Every row gives one point. Each copy is the shape, with its points in the same order, stretched, turned, moved and blurred by noise. Say if it was mirrored as well.
In the rows, 128 means zero.

Shape (7 x 3)
[[168 126 141]
 [ 57 130 160]
 [179 132 118]
 [141 129 127]
 [105 104 128]
 [180 154 116]
 [ 69 128 121]]
Copy 1 (7 x 3)
[[151 147 165]
 [117  87 125]
 [142 166 165]
 [125 142 147]
 [129 127 114]
 [130 153 176]
 [104 115 118]]
Copy 1 is: only turned
Copy 2 (7 x 3)
[[ 96 134 140]
 [183  75 102]
 [ 86 158 134]
 [120 133 124]
 [163 115 138]
 [ 77 157 110]
 [185 108 102]]
Copy 2 is: only turned
Copy 3 (7 x 3)
[[112 181 121]
 [ 89  24 118]
 [151 192 130]
 [137 144 121]
 [129  93  90]
 [156 195 147]
 [142  38 115]]
Copy 3 is: mirrored
Copy 4 (7 x 3)
[[167  94 133]
 [ 75 200 167]
 [180  86  99]
 [149 124 119]
 [143 154 155]
 [161  88  75]
 [102 194 133]]
Copy 4 is: mirrored

Shape (11 x 6)
[[133 145 109  70 170 125]
 [ 92 127 172 124 173 194]
 [146 207 126 137 162 109]
 [125 123 138 181 112 172]
 [195 141 136 110 108 105]
 [154 159  71  93 104 151]
 [176 141 107  71 108 146]
 [149 184  82 127 165 131]
 [149 116 210  92  97  59]
 [162 153 163  95  75 187]
 [104 140 118 161 153  70]]
Copy 1 (11 x 6)
[[ 80 100 145 129 146 155]
 [125 112 108 194 133 176]
 [110 102 125  96 115 192]
 [161 126  71 144 117 136]
 [114  83 131 109  92 125]
 [144  99 138  98 152 124]
 [125  84 153 117 133 115]
 [113 100 114  89 146 170]
 [ 85 120 161 162  41 119]
 [174  87 152 159  98 128]
 [ 98 149 101 105 108 158]]
Copy 1 is: mirrored
Copy 2 (11 x 6)
[[143 109 167 104 102  96]
 [138 163 148  77  64 160]
 [106 135 155 162 104  84]
 [142 160 111 146  94 177]
 [126 128 154 140 169 142]
 [180 116 144 180 128 100]
 [174 109 161 137 144 121]
 [131  99 143 187 103  94]
 [132 189 143  43 194 123]
 [165 164 181 122 140 156]
 [110 144  93 134 111 104]]
Copy 2 is: mirrored
Copy 3 (11 x 6)
[[129 158 116 133 151 163]
 [127 182 192 185 137 154]
 [123 181 124  96 165  86]
 [159 111 175 139 132  90]
 [ 97  62 121 112 139 110]
 [158 129 131  76 122 129]
 [109  95 131  95 124 142]
 [156 181 133  91 167 108]
 [ 29  38  86 183 100 118]
 [ 77  82 182 124  82 134]
 [147 148  94 152 164  85]]
Copy 3 is: only turned
Copy 4 (11 x 6)
[[112 142  87  62 127 134]
 [142  82 144  81 151  72]
 [146 126  69 117 143 129]
 [120  86 160 138 148 130]
 [155 118 129 110 102 174]
 [ 92 189 117 102 151 182]
 [124 169 124  88 118 179]
 [108 151  71 106 159 166]
 [192  90 153 115  33 104]
 [176 133 178 106 122 151]
 [109 103  98 139 116 111]]
Copy 4 is: only turned

Shape (11 x 8)
[[126 133  77 107  91 163 107 137]
 [121 128  72 117 159  36 107 133]
 [116 107 123 163 116 159 151 130]
 [ 93 150 122 114  80 151 120 140]
 [148 124 131 113 105 146 195 139]
 [110 137 126 119 140 141 110 153]
 [122 121 117 113 219  69 114 123]
 [ 98 135 125 111  86 156 119  94]
 [114 139 133 140  85 151 108 142]
 [ 99  54 129  94  93 112 124 139]
 [237 152 119 122  92 147 132 138]]
Copy 1 (11 x 8)
[[ 86 116 145 152  86 167 190 135]
 [ 42 157 101 145 165 107  95  69]
 [158 106 117 117 117 135 142 122]
 [128 151 160 177  81 153 162 138]
 [165 136 169 113 146 168 170  88]
 [106 127 119 152 140 134 148 142]
 [ 80 180  87 120 207 108  82 125]
 [117 172 139 145  55 153 142 156]
 [111 121 155 145  95 126 146 130]
 [109 116 140 138 108 199  80 154]
 [ 91 124 207  59 132 117 194  63]]
Copy 1 is: only turned
Copy 2 (11 x 8)
[[147 144 121  83 192  93 143 155]
 [165 175 166 144 153 110  80  78]
 [110 130 120  91 131 166 109 142]
 [133 126  79 122 132  99 143 147]
 [ 98 133 147 107 160 163  97 189]
 [137 165  93 136 127 120 144 116]
 [183 174 164 178 115 155 133  65]
 [150  91 110 107 135 118 142 165]
 [121 154  91 105 123 104 141 142]
 [ 81 103 126 143 161 143 128 113]
 [117 194 201  52 173 100 119 184]]
Copy 2 is: only turned
Copy 3 (11 x 8)
[[115 155  86 150 115 131 107 186]
 [133 140 154 128 236  84  68 111]
 [105  98 126 144  76 131 107 113]
 [132 168  86 117 117 136 130 137]
 [130 148 143 157  86 147 107 105]
 [148 129 126 135 125  88 124 148]
 [164  82 181 153 194  46 111 104]
 [134 141  85 141 111 164 143 117]
 [136 148 105 105  97 146 140 152]
 [203  98 105 135 120 141  92 101]
 [118 175 158 150 116 200 127 199]]
Copy 3 is: only turned
Copy 4 (11 x 8)
[[119 152 125 194 104 138 153 120]
 [113 156 132 146 165  72  86 240]
 [140 118  89 138  50 119 132 108]
 [124 160 117 110  84 161 156  97]
 [126 135  78 110  78  95 177  80]
 [135 118 104 125 113 147 131 135]
 [126  79 127 106 156 101  91 248]
 [103 138 155 108  59 152 147 119]
 [122 152 126 138  76 156 126  80]
 [ 54 196  65 101  94 102 145 166]
 [ 89 127 141 220 128 102 133   8]]
Copy 4 is: only turned

Shape (16 x 11)
[[121 172 127 177 153 102 135 166 109 133 150]
 [127 142 131 139 147  95  74 178  95 193 116]
 [124 108  70 167  80 191 136 126 163 123 113]
 [123  62  71 157  84 136 158  72 125  75 134]
 [ 83 144 107 131 159 129 112 164 154 189 130]
 [ 89 144 102 139  74 163 124 106 144 143  69]
 [145  45 110 192 158 161 142  91 102 107 105]
 [117 128 174 126 153 108 138 150 135 137 152]
 [155  47 161 241 130 118 117  96 124 158 125]
 [148 156 114 108 115 136 133 154 127 187 135]
 [122 157 118 122 167 135 117 156 139 188 124]
 [155  91 118 215 137 129 120  58 125 165 127]
 [136  80 120 169 106 165 133 129 121  97 147]
 [135 122  81 139 104 115 138 149 177 137  88]
 [149 184 153 121 175 103  67 163 145 144 141]
 [133 149  97 131  96 156 167 139 147 125  74]]
Copy 1 (16 x 11)
[[ 95 175 131 127  87 164 124  67 151 137 160]
 [125 115 133  94  93 160  90 116 138  76 174]
 [140 121  68 104 135 143  80  99 140 173  68]
 [154 124 124 148 166 109  96  91 151 170  74]
 [ 89 102  84 100 105 161  88 130 142 125 174]
 [152 124  72  61 145 142 113 126 182 156  93]
 [155 140 151 130 128  85  56  84  94 174 124]
 [ 90 149 128 114 134 147 136 149 123 132 149]
 [186 166 178 112 142 170  60 132 112 175 146]
 [126 118  84 112  77 159 140 132 153 137 114]
 [106 120  88 108  77 149 117 123 131 126 163]
 [201 173 137 140 106 168  88 125 150 190 147]
 [127 153 130 128 147 126  77 111 115 150  90]
 [128  85  71  89 127 145 127  87 119 142 116]
 [102 175  90 127 100 160 148 134 118  79 174]
 [121 119  65  78 104 120 147  81 140 169  81]]
Copy 1 is: mirrored
Copy 2 (16 x 11)
[[147 151  88 180 143  96 153  94 127 141 177]
 [148 181 100 132 144 123  84 127 106 116 236]
 [ 83 102 160  95 187 195 118  34 115 140 150]
 [ 63  85 193 112 142 122 110  51 123 109 104]
 [146 141  61 124 141 164  82  73  99 177 186]
 [149 113 167  83 169 179 119  83 120 149 162]
 [101  73 157  75 174 133  92  78 137  51 131]
 [137 161  91 155 132 119 102 123 139 150 116]
 [139 173 143  78 203 100 101  59 104  38 128]
 [116 182  92 124 124 165 134  99 124 141 185]
 [145 151  56 118 135 161  98 104 109 150 193]
 [120 138 128  56 171 110 135  66  78  62 143]
 [ 77 125 159 109 172 134 112  68 148 117 122]
 [139 124 135 166 139 183 110  71  82 125 158]
 [145 176  66 175 144 124 114 158  77 158 177]
 [141 106 148 145 141 193 145  89 137 128 146]]
Copy 2 is: only turned

Shape (17 x 12)
[[152 144  92 147 145  79 135 166 162 145 131 163]
 [132 128 115 142 124  89  82 179 202 187 134 144]
 [120  78 129 113 146 135 160 104  88  86 138 148]
 [149 127 116 146 172 111  91 113 179 187 125 168]
 [138 137 158  98 139 174 154 107  87 142 138 130]
 [161 177 119 121  79  96 109 156 151 170 103 117]
 [147 141 135 186  96  96 111 137 152 156 118 183]
 [186 113 149 149 108  96  91 141 176 144 117 115]
 [133  84  98  70  85 142 178  86  75 169 101  96]
 [ 89 120  88 105 111 137 130  67 122 118 130  74]
 [173 169 132 135 138 136 119 170 179 127 131 187]
 [ 87 103  73 114  91 141 117  42  52 148 118  84]
 [169 147 135 167 127 107 138 164 147 173 182 128]
 [ 76 109 163 128 146 162 169 139 114 142 108 129]
 [127 136 164 135 203 121 192 102  89 108 100 131]
 [101 121 170  84 170 107 137 117  62 116 138 147]
 [166 136 116 170 166 130  87 203 139 152 110 145]]
Copy 1 (17 x 12)
[[161 154 121 107 165  93 101 143 110 198 106 145]
 [128 114 151  93 152 102 149  98 147 220  49 143]
 [117 163 113 129  86 120  94 183  98  75 148 107]
 [131 137 175 115  93 113 131 117 187 220  82 149]
 [ 96 153 126  97  67 152 122 120 136 138 163 131]
 [135 109 123 109 161 147 152  93 116 195  85 136]
 [160 124 132  87 163 109 123 149 147 180 107 150]
 [131 128 100 120 134 113 142 131 163 160  72 136]
 [ 71 102 132 150  74 204 109 120  87  93  78  68]
 [124 144 154 152 103 171 148  84  98  84  79  73]
 [170 148 104 104 124  64 116 116 139 177 138 187]
 [117 130 185 133  86 232 138 109  98  95  53  80]
 [150 144  97  61 135 112 115 139 147 207 119 132]
 [ 80 174 150  92 125 135  99 114 146 121 177 134]
 [108 200 130 120 117 134  68 150 161 149 223 134]
 [ 82 185 150  95 115 157 134 167 105 160 143 129]
 [156 168 119  85 138  96 103 113 182 208 103 224]]
Copy 1 is: mirrored
Copy 2 (17 x 12)
[[102 112 150 110 159 131 130 147 180 170 110 120]
 [ 77 147 131  48 156 138  63 163 188 145 119 139]
 [105  89 119 207 104 103 146 137  92 148 120 133]
 [110  95 138  90 137 170  74 150 187  96 130 137]
 [154  79 128 129  50  93 125 119 123 124 114 139]
 [154 157 102  54 125 148 106 120 192 174  90 146]
 [137 103 103  74 173 138  87 143 127 159 109 157]
 [138 146 115  98 145 170 102 163 150 150  62 170]
 [166 121 103 190  43 126 142 121 183 192 162 151]
 [168 160 163 153  96 109 115 136 132 145 160 151]
 [ 97 102 135  60 142 111 127 117 157 118  65 134]
 [213 127 116 180 105 113 114 142 156 147 203 152]
 [144  94 145  68 115 129 116 171 162 170  76 129]
 [ 87 107 128 116  71  75 120 137  85 156 159 133]
 [114  75 151 147  87 167 166 129  68 155 117 109]
 [108  86 123 173  95 113  99 108 100 139 138  74]
 [109 115 108  58 147 133 155 170 160 109  92 115]]
Copy 2 is: only turned

Shape (16 x 12)
[[ 64  99 152 113 117  84 138 158 160 110 124 114]
 [117 170 109 139 160 126 203 112  62 162  89 136]
 [140  62 108 205  92 159  92 162  83 136 166 115]
 [114 154 142 100 155 161 173 109 107 146  90 196]
 [ 74 185 130 131 153 103 166 125 140 119 136 171]
 [ 85 178 152 102  86 126 157 116 159 117 121 125]
 [133 160 119 104 124 123 182 108  55 177  64 170]
 [166 171 143  81 176 132 188 109  61 127 104 152]
 [117  97 111 170 112 176 102 176  79 136 153  73]
 [144 134  96 140 152 148 151  88 104 115  69 124]
 [ 93 128 165 130 161 108 159 111 129 165 129 146]
 [149  94  79 170 124 128  84 211 105 159 145 124]
 [113  85  86 153 134 185 134 192 101 158 129 106]
 [ 65 131 115  79 123  90 193 102 145 113 158 167]
 [ 40 124 160 132 109 107 142 148 126  54 122 149]
 [ 87 124 165 143  98 102 202 156 179  85 134 144]]
Copy 1 (16 x 12)
[[133 125 104  79 113 149  98 133 133 136 189 156]
 [115 117 178 147 121 101  43  77 151 138 124 101]
 [127  64 132  56 196 145 173 122 118  94 131 110]
 [148 132 165 169 103 121  68 134  92 147 109 106]
 [110 137 132 141  75 130  93  95 122 151 149 126]
 [139 132 113 161 107 164 105 119 140 152 175 129]
 [150 112 161 156 119 116  45 114 139 140  80 107]
 [135 143 165 199 113  96  39  82 114 106  87 128]
 [135  63 148  74 182 160 147  97 121  87 163 113]
 [118 138 196 160 140 121  82 144 150 113 118 120]
 [140 139 125 104  98 108  77 108 125 136 163 106]
 [105  51 127  52 168 159 128 134 117  73 121 109]
 [119  47 163  72 179 149 111 131 108 105 169 103]
 [126 103  97 141  73  96  98 121 139 163 173 164]
 [139 143 130 114 108 161 126 108 108 160 153 177]
 [ 93 148 108 130 143 140  82 114 119 171 188 136]]
Copy 1 is: only turned
Copy 2 (16 x 12)
[[ 81 140 129 148 170  83 161 114 134 130 106 139]
 [137  70 113 151  69 117 160  98 223 136 129  83]
 [165 174  71 146 142 141 125 136 130  91 143  55]
 [131  53 138 141  98 156 175 110 172 150 158  96]
 [ 66 134 177 152 101 123 147 122 163 123 115 120]
 [103 147 148 145 112 100 192 102 175 152 147 164]
 [166  44 117 141 104 158 183  79 230 136 124  94]
 [165  42 151 116  99 130 132  95 205 170 156 110]
 [151 146  78 148 125  82 142 151 151  81 164  93]
 [171  82 103 171  95 152 141 122 158 144 119 122]
 [ 69 125 115 117 107 117 149 119 167 140 120  96]
 [162 155 117 133 155 120 136 182 115  55  74  94]
 [154 109  88 153 126  84 172 180 141  93 139  72]
 [ 72 127 162 156 157 133 158 125 198 181 121  95]
 [ 87 121 148 185 156 108 152  67 139 123 163 122]
 [105 153 151 155 118  85 186  75 132 178 137 108]]
Copy 2 is: only turned

Shape (16 x 12)
[[123 157 106 105 127 127 152 132 123 106 119  66]
 [155 131 139 135 165 145 140 121 105 104 114 109]
 [129 118 122 145 115 115 152 113 199 105 132 133]
 [124 120 117 103 112  74 105 123 104 122 111 133]
 [122 112 142 148 130 142 137 149 110 121 159 140]
 [115 109 141 115 122 135 141 104 133 109 181 143]
 [120 164 136 124 119 137 152 127  99 134 135 142]
 [142 110 180 110 123 135 131 123 108 130 153 147]
 [129 109 111 118 119 131 126 107 112 131 122 119]
 [142 109 214 154 145 102 142 133 111 159 127  56]
 [126 127 129 138 113 108 131 114 162 163 128 138]
 [118 133 111 132 135  94 106 103 107 128 133 131]
 [119 144 108 118 158 135  96 134 149 115 142  98]
 [190 113 122 131 114 133 134 118 104 121 131 142]
 [117 125 120 113 249 134 153 173 133 173 108 148]
 [112 117 105 111 131 129  80 115 101 111 109 145]]
Copy 1 (16 x 12)
[[ 90 103 124 113 150 166 161 118 105 144 135 162]
 [126 131 130 144 147 102 136 138  91 147 148 138]
 [142 160 139  85 135 180 123  78 102  94 113 128]
 [144  97 113 100 168 158 118 109 147 159 103  99]
 [137 138 138 120 147 102 148 142 152 117 146 122]
 [126 155 144  76 141 134 139 158 132 117 128  82]
 [111 105 124 127 116 126 178 126 146 128 148 115]
 [137 145 165 120 131 109 111 133 126 152 152  80]
 [122 128 111 121 152 149 121 145 122 135 113 106]
 [ 99 170 191 138 196 101  92  66 115 178 190 128]
 [132 154 131 108 129 157 119  79 132 127 112 105]
 [127 113 115  98 155 132 151 120 139 143  89 103]
 [116 125 153  99 138 116 135 139 119 131  89 151]
 [162 144 124 147 146 157 141 148 118 145 112  87]
 [130 174  82 109  71  54 123 130 133 176 134 180]
 [136 101 117 120 151 113 104 151 135 127  85 104]]
Copy 1 is: only turned
Copy 2 (16 x 12)
[[152 167 137 135 120  83 141 155 103 113 143 130]
 [117 143 133  87  79 129 153 147 115 130 132 146]
 [153 150  79 142  96 167 107 103  78 111 155 131]
 [ 74 133 135 156 156  88 137 119 112 113 125 102]
 [146 122 131 106 117 137 117 120 136 114 150  92]
 [151 133  85 105 127 138 128  85 129  97 158 126]
 [137 112 127 117 113  94 131 134 151 107  97 113]
 [132 142 116  94 119 145 143  95 134 113 117 109]
 [126 127 126 146 131 118 155 115 130 124 139 146]
 [160 130 189  82 140 135 135 113  78 120  92 124]
 [138 128 125 151 140 144 117 108 112 107 113 144]
 [ 86 105 133 129 157  98 122 122 117 114 125 134]
 [106 168 132 112 135 131  98 147 110 118 154 152]
 [133 126 109 131 125 162 177 142 124 116 125 129]
 [ 57 160 213 104  51 155 109 155 106  61 159 152]
 [ 72 140 122 140 126  94 135 113 158 151 147 130]]
Copy 2 is: only turned
Copy 3 (16 x 12)
[[145  71 132 114 141 147 196  86  98 147 145 168]
 [132  91 119 132 159  97 139 138 109 145 158 163]
 [123 121 113 101 168 119 100  67 147 152 108  79]
 [151 142 114 146 132 145 142 134 122 176 117 166]
 [116 113 143 119 128 138 107 146 100 119 117 114]
 [ 88 132 132 127 139 122 123 115  93 133 121 137]
 [121  99 118 142 105 133 142 151 111 112 108 156]
 [120 151 142 133 127  96 133 169  80 134 111 140]
 [131 120 108 156 139 136 142 124 108 155 140 132]
 [227 155 184 122 128  75 131 127  33 141  92 133]
 [145 161 124 146 144 116 106 111 124 116  91  88]
 [138 126 130 156 129 139 114 113 117 147 123 157]
 [132 117 154 129 148 125 145 111 131 109 164 139]
 [121 107 123 161 161 119 142 143 112 176 108 133]
 [128 170  54 162 188 118  99 192 140  29 168 145]
 [119 122 112 158 124 133 126 155 142 159 169 154]]
Copy 3 is: mirrored
Copy 4 (16 x 12)
[[149 110  97 134  97  77 118 118 138 163 155 136]
 [127 124 115  93 117 126  96 145 105 138 140 154]
 [111 160 140 111 101  86 161 130 110 134 145  79]
 [105  89 144 153 140 108 116  94 149 119 147 129]
 [138 113 109 121 158 134 129 147 100 114 144 115]
 [117 119 117 142 154 102 119 119  73 149 137 103]
 [103 120 101 165 135 122 104 157 121 132 133 133]
 [ 97 134 119 136 163 138 122 111  88 118 146 151]
 [126 120 138 127 151 120 116 111 137 157 129 126]
 [156 151 138 141 114 179 170 108  99 122 213 180]
 [101 149 149 156 116 137 156 119 134 130 127 108]
 [123  96 147 156 135 119  96 118 121 131 130 117]
 [142 112 133 124 105  89 125 110 101 132  99 131]
 [105 149 112 102 151 141  83 110 139 136 128 117]
 [ 86  51  96  97  83 177 157 171  95 112  85 164]
 [115  90 162 125 161  97  97 117 132 127 103 144]]
Copy 4 is: only turned

Shape (16 x 12)
[[166  77 103 127 146 114 157 121 107 116 161 113]
 [155  61 114 167 140 113 113 127  72 102 179 118]
 [178  85  87 162 124 122 149 102 105 134 140 157]
 [153 121  66 145 125 115  87 173 162 109  99 109]
 [ 80 151 139  82 128 154 114 111 186 133 158 162]
 [148  84  68 140 111 168 101 177 156 157 116 107]
 [ 77 177 159 129 148 158 159 160 165 143 110 149]
 [140 117  87 143  88 124  89 200 176 122 129 126]
 [ 83 199 119  73 117 141 137 113 100 161 164 159]
 [162  61 142 138 110 161 157 126  65 100 157 115]
 [122  67  82 158 141 154 147 136  79  96 159 158]
 [126 133  88 181 142 152  84 140 167 148 128  91]
 [ 48 140 116 101 120 117 141 119 145 162 114 127]
 [ 87 157 113 145  82 126 141 131 165 155 147 140]
 [144 100  93 170 148 102  59 183 169 196 121 128]
 [164  65 119 173 128 126  90 109  87 116 107 139]]
Copy 1 (16 x 12)
[[191 126  95 107 115  75 153  54 174  81 155 144]
 [185  90 105  97  87  89 142  14 156 115 113 151]
 [172 129 102 130 111  96 157  41 177 143 190 126]
 [163 181 100  77 143  88 122  78  59 132 172  87]
 [149 124 138 171 178 184 144 176 136 149  87  78]
 [152 158  83 125 152  45 166  55  75 158 135 135]
 [ 85 132 191 153 178 193 161 216 106 134 141 144]
 [181 143 140 123 158  77 127  84  55 156 144 120]
 [161  82 133 151  90 159 190 246 133 156 157 107]
 [184  84  84 147 113  95 128  40 165 112 124 213]
 [159  74  96 100 143 127 195  56 146 144 140 175]
 [119 180 100 122 114 138 157  67  51 151 130  90]
 [102  99 137 158 143 131 192 184 103 132 147  84]
 [141 112 156 190 133 157 174 146  81 152 160 102]
 [119 174 165 109 113  34 158  71 103 166 125  72]
 [138 133  87 113 104 104 112  22 148 154 135 122]]
Copy 1 is: only turned
Copy 2 (16 x 12)
[[103 189 126 148 101 139 125 128  84 126 145 169]
 [125 222 141 145  88 148 145 164  51 151 164 138]
 [114 171 115 139  73  94 134 121  56 103 111 169]
 [182 161 122 132 115 121 123 183 138  71 136 143]
 [141  99  90  86 156  99 100  84 146 147 127 117]
 [169 133 118 170 178  96 148 160 107  80 140 170]
 [130  68  50 130 139 140 118 101 167 158 104 127]
 [195 142 109 107 139 120 114 197 142 100 127 162]
 [134  63 125  80 119 154 119 101 124 141 116 141]
 [ 70 196 129 147 127 124 172 140  80 149 158 157]
 [107 150 121 158  91  89 159 164  52 122 186 145]
 [169 133  94 135 161 149 115 145 108  89 116 101]
 [141  88 144 129 128 122  91 131 151 137 118 132]
 [143  85  98  93 135 128  77 147 134 130  79 139]
 [228 161 116 164 133 141 120 155  98 125  99 169]
 [133 215 151 154  84  93 170 149  61 122 134 124]]
Copy 2 is: only turned
Copy 3 (16 x 12)
[[168 154  62 117 190  97 136 135 145 156 124 139]
 [198 123  72  98 162  71 154 150 140 195 117 152]
 [185 152  72 101 159 141 115 163 152 146 123 170]
 [131 125 103 104 120 137  96  46 152 131  94 137]
 [130 122 142 198 115 140 113 141 163  91 164 108]
 [142 177  99 107  84  97 109  73 133 138 141 138]
 [112 137 149 142 104 168 118 145 131 125 111  66]
 [135 136 106 127  94 126  98  67 148 185 104 131]
 [ 95 157 160 204 121  87 113 189 160  94 129 150]
 [180 150  77 101 176  62 125 198  91 189 163 154]
 [199 128  68 124 124 102 124 139 122 158  84 140]
 [112 117  96  82  95 123 145  91 157 129 117 134]
 [130 166 164 180 110 161 151 122 138  94 129 124]
 [108 136 121 148 105 162 137 158 148 152 112 143]
 [175 167 130  86  83 146 139  62 199 145 136 103]
 [213 133 124  75 153 127 118 140 135 137 149 160]]
Copy 3 is: only turned
Copy 4 (16 x 12)
[[157 110 144 124  91 150 119 128 141 130  80 120]
 [180  80 131  99  99 184 137 129 161 120 110 156]
 [154  87 112 114  64 142 120 100 119 146  95 144]
 [133 115 167 194  82 110 108 131 160 193 151 114]
 [ 84 153 121 142 145 122 104 175 109  74 163 110]
 [155 132 174 161  86  94  99 152 132 174 145 158]
 [ 70 181 125 148 147 122 130 131 118 148 146 134]
 [128 112 163 171 113 127  91 148 141 188 156 136]
 [ 87 136 119 129 188  96  93 113 116  62 130 115]
 [206 120 118  85 106 171 127 120 140 136 119 132]
 [186  88 111 127 106 170 159 124 117 128 113 158]
 [111 117 189 153  83 112 126 129 147 156 176 138]
 [ 94 180 134 173 139 120  91 128 116  81 120 162]
 [ 90 128 148 147 135 136  90 113 101 122 143 142]
 [ 91 122 161 147  81 104  92 160 159 162 119 213]
 [181 109  97 113  56 155 128 115 159 149 146 168]]
Copy 4 is: mirrored
